Each row is a point. Two turns around zero, p and q, are shown by what they do to some points. Where does a point land after both, in the order given? Backwards means that the second turn is done in reverse. Each puzzle has new turns, and all numbers are rounded.
In the rows, zero is written as 128.

Turn p:
[154  83] => [135 180]
[ 81 139] => [159  91]
[150 162] => [ 90 114]
Turn q:
[101  95] => [150  92]
[184 160] => [117 191]
[100 129] => [118 102]
Where do these land?
q, then p backwards: [140 115] => [119 113]
p, then q: [148 184] => [142  70]
p, then q: [97 85] => [130 181]

Turn p:
[140 111 155 144] => [149 119 100 118]
[123 183 120  44] => [ 37 135 160  98]
[156 174 119 146] => [139 168 149  95]
[100 115 133 151] => [153 102 136 141]
[121  57 114 155] => [162 115  95 188]
Turn q:
[141 133 164  86] => [183 120 138 121]
[143 111 110 216] => [ 67 182  84 127]
[ 87 148 127 109] => [130  86 132 154]
[122  93 123 149] => [105 129 106 101]
[156 101  89 143] => [ 92 155 146  97]
[119 182 156  66] => [191  97 161 168]
Where do these land?
q, then p backwards: [113 146 137  87] => [ 90 122 132 156]
p, then q: [ 80 141 140  89] => [131  88  88  97]
q, then p: [185  85 123 141] => [ 70 131 154  94]
q, then p: [114 174 121 107] => [175 121 105 119]
p, then q: [157  78  89 206] => [111 226 147 154]
q, then p: [120 143 158 139] => [144 158 132 138]
